Each row is a point. The points of each table are mixes of a few directions, plus a little noise. How many directions does each table use, and how many do they share? Where both have some left over, give the other angles between the two spaces (their principal angles), to ten degrees, smallest first.

First:
[[ 53 -94 -15]
 [-13  32 -18]
 [-42  54  64]
 [  2   8 -31]]
Second:
[[ 41  33 -18]
 [-12 -10   5]
 [-45 -37  19]
 [  1   1  -1]
 [-95 -75  39]
 [ 97  78 -39]
 [ 12  10  -5]]
Directions: first 2, second 1, shared 0; angles 60

First, 5 rows:
[[ 37 -17   8 -39]
 [ 62 -27  13 -66]
 [ 25 -11   5 -26]
 [-77  33 -15  83]
 [-46  20  -9  50]]
Second, 7 rows:
[[ -23    5   -7   17]
 [  10  -10   -2  -20]
 [   2   42   25   63]
 [ -19   -3  -11    3]
 [ -66   -1  -31   26]
 [ -13   18    5   32]
 [ 110  -50   21 -121]]
Directions: first 1, second 2, shared 1

First, 9 rows:
[[   6   12  -29  -20   33  -12]
 [  -5  -11   23   16  -26   10]
 [  17   34  -77  -54   88  -33]
 [  11   24  -52  -37   60  -23]
 [ -14  -30   66   47  -76   29]
 [  -9  -18   41   29  -46   18]
 [   0    1   -1    0    1   -1]
 [  15   34  -74  -52   84  -33]
 [ -22  -46  104   72 -118   47]]
Second, 7 rows:
[[ 45  13 -78 -31  69  -3]
 [  5  24 -45 -36  55 -26]
 [-50  12  45  -3 -23 -26]
 [ 75 -45 -22  44 -24  70]
 [-47  17  31 -12  -8 -32]
 [-93  21  85  -4 -44 -48]
 [ 65 -42 -16  41 -25  64]]
Directions: first 1, second 2, shared 1

First (9 x 9):
[[  16   -7   23  -20  -26   18    0  -53   50]
 [  21   28   32  -52    6   44   14  -35    2]
 [   7   14    3  -25   23   10   24  -11  -23]
 [ -10    9   -2   18   -1   14   -9   15  -13]
 [ -16  -26  -18   51  -19  -24  -17   15   16]
 [ -10  -57  -16   61  -50  -42  -19  -30   73]
 [  50    3   10 -121   50  -59   50    5  -15]
 [ -18   30    2   19   -2   18  -47   78  -35]
 [ -38    7  -29   72   21   20    8   18  -52]]
Second, 8 rows:
[[  -1    0   -1   -4   -2   -4   -2    1    4]
 [  12   -7    6   48   23   55   22  -11  -51]
 [   8   -5    5   34   16   38   15   -9  -36]
 [  -9    4   -6  -36  -19  -42  -16    9   39]
 [  17   -9   10   70   35   81   33  -18  -75]
 [ -23   12  -15 -103  -50 -117  -47   25  111]
 [  -1    1   -1   -6   -3   -6   -3    1    6]
 [   0    1    0   -3   -1   -4   -1    1    4]]
Directions: first 4, second 1, shared 0; angles 30

First (11 x 11):
[[ 11 -20 -13  20   0  40  14   8 -16   3  20]
 [-73  61 121 113  92   8   2 -20  24 -30 -10]
 [  8 -39 -40 -47 -15 -22 -10  20   3  16  12]
 [ 10   4  11 -30 -25  -8  -2 -15  -8  22   3]
 [-61  16 100  80  76  15   2  -6  11   3  23]
 [ 12 -18 -16 -17 -14   4   1   5  -7  12  10]
 [  6   8 -26 -36 -18 -37 -13   1  12  -9 -24]
 [ 34   7 -48   1 -27  25  12  -1 -12 -22 -17]
 [ 31  -1  -3 -22 -40  24  11 -18 -26  25  12]
 [  4   0 -19 -45 -19 -39 -13   0  11   4 -14]
 [ 16 -19 -66 -18  -9 -10  -4  25   9 -23 -15]]
Second (8 x 11):
[[-38 -38 -23 -55  47 -55   8  24 -47   3  -2]
 [-13  23  37  50  -5  -8 -24 -23  29  -4   7]
 [ 15  11 -49   7 -44 -32 -23 -23  -2 -27 -16]
 [ 12   1  28  28   0  60  29 -14 -40  18  22]
 [  0  11  63  12  19  44  11  13  42  26  10]
 [ 41  62 -10  52 -29  50   5 -12  43 -46 -45]
 [-10 -45 -61 -19   0 -46 -24  25   9 -10   9]
 [ -6 -24  15 -73  11 -14  19  10 -35  42  10]]
Directions: first 4, second 6, shared 4

First, 10 rows:
[[  13  -50   44   -4   22   15    0  -27   -2   32  -11  -22]
 [  42   60   21   23  -13   -9   11  -43  -42    7  -33   68]
 [  43   33   37   19   -3   -2   10  -50  -39   19  -34   52]
 [ -31  -42  -17  -16    8    6   -8   33   31   -7   25  -49]
 [  12 -121   81  -15   48   32   -4  -40    9   61  -10  -68]
 [ -40    9  -55  -11  -12   -8   -7   54   29  -35   32  -23]
 [  -9   25  -25    1  -11   -7    0   17    3  -17    7    9]
 [   0  -18    9   -3    7    4   -1   -3    3    7    0  -12]
 [ -37   65  -83   -2  -33  -22   -4   62   19  -57   30   14]
 [   7   38  -11    8  -13   -9    3   -2  -11  -11   -6   29]]
Second, 10 rows:
[[  10  -38   34   -3   17   10    1  -23   -3   24   -8  -17]
 [ -18  -58   10  -14   16   13   -5   11   22   12   12  -49]
 [ -18   77  -66    7  -31  -22    2   41    2  -50   14   35]
 [  49  -20   72   11   18   13    9  -67  -35   48  -40   23]
 [   0    5   -3    1   -4   -1    0    2   -2   -2    0    5]
 [  -1  -55   29   -9   21   14   -3  -10   10   23    1  -36]
 [  40   10   48   13    5    4    8  -52  -35   28  -33   35]
 [ -47  102 -113    1  -48  -33   -3   81   18  -79   37   33]
 [   6  -43   32   -3   17   13   -1  -17    2   23   -4  -22]
 [ -27   15  -41   -4  -11   -8   -4   37   17  -25   19  -11]]
Directions: first 2, second 2, shared 2
